Every row gives one point. Before rounding, the points of a table are all equally far from one centre. They may lie mostly on one side of it. Write the centre, to within rounding.
(in the rows, 128 means zero)

Points (8 x 3)
[[194 142 137]
 [126 132 107]
 [196 119 140]
 [192 134 160]
 [159  93 167]
 [196 119 146]
 [120 100 132]
 [187 155 143]]
Centre: [153 127 140]

Points (15 x 9)
[[108 170 103 169  95 117  73 167 115]
 [122 117 131 103  95  90 114 141 115]
 [115  74 109 109 105 101 126 169 120]
 [132 140  84 134  68  78  92 177 174]
 [105 188  90 131  91  91  78 183 124]
 [ 84 160 121  98 120 107 120 156 106]
 [144 127  96 159  89 129 166 188 184]
 [113 129  76 143 121  92  83 129 144]
 [168 168  98 107  93  64 146 173 117]
 [159 104 134 141 155  88 119 183 154]
 [100 150  38 113  85  98 140 185 144]
 [143 206  81 145 106 108 117 172 165]
 [102 158  85 128 112 126  64 181 155]
 [127 185  76 162 128 137 146 165 170]
 [151 185 106  96 147  95 102 176 129]]
Centre: [129 141  97 139 115 107 127 185 132]

Points (24 x 18)
[[ 78 133 131 134 106 122 127 207 105  73 124 147 148 144 133 154 146 149]
 [102  97  91 118 192 115 103 169  85 137 123 121 121 115 138 150 115 133]
 [103 158 146 158 144 126 128 126  91 126 152 104 125 135 140 102  86 147]
 [110  91  74 170 113  71  99 107  67  78 160 150 137 146 116 163  67 168]
 [126 108 102 105 115 172 157 168 120  85 134 193 109  81  81 108  99 101]
 [144 125 115 123 109 152 141 144 115 110 170 124 180  85 127 130 147 119]
 [106 114 148  98 119 150 133 192 113 110 167 201 146 125  66 116  39 101]
 [ 71 102  89 181 139 124 197 130  94  73 157 206 138 118 148 169  48 124]
 [ 91  95  72 126 128  72 184 215  88  95 176 179 153 159 138 126  63 138]
 [111 110 143 130 184 135  96 127  87  75 133 161 145  74 119 177 130 152]
 [ 98 157  81 150 168 113 133 184  97  78 156 175  93 118 104 120 104 149]
 [ 66 113 136 163 154  94 122 119  67 107 179 126 155  89 112 158 107  90]
 [ 34  99 168 131 173 107 155 158 116  94 161 157 117  91  86 153  98 121]
 [ 95 159 121 164 130 120 136 161 143 106 152 184  88  98  94 118 116 131]
 [ 69  95  61 105 162  92 129 150 113 128 161 134 102  81 147 117  89 122]
 [134 141  96 167 138 106 180 153  92  78 150 147 127  90 190 137  23  96]
 [ 67  80 146 150 132 112 113 172  96  83 160 186 163  86 172 193  85  85]
 [ 95 144 161 162 155 114 135 132  76  95 186 124 182 133  92 157  77  96]
 [145 104  73 165 155 144 136 109  85  50 168 153  99 107 129 153  90 147]
 [ 78 148 127 158 183 102 130 161  76 104 112 197 145 145 143 114  82 132]
 [ 94 137 145 167 149  98 149 123  65 138 140 134 139 129  76 104  73 106]
 [126 146  86 104 202 120 185 156 126 125 157 173 127 131 139 181  91 156]
 [100 129 127 126 207  96 142 118  97 117 159 182 106 141 168 149 106 101]
 [117 120 191 103 137 132 154 108  94  88 140 106 136 103 152 177  53  73]]
Centre: [120 105 126 117 124  98 149 147 105  94 144 160 137 114 125 154  73 129]
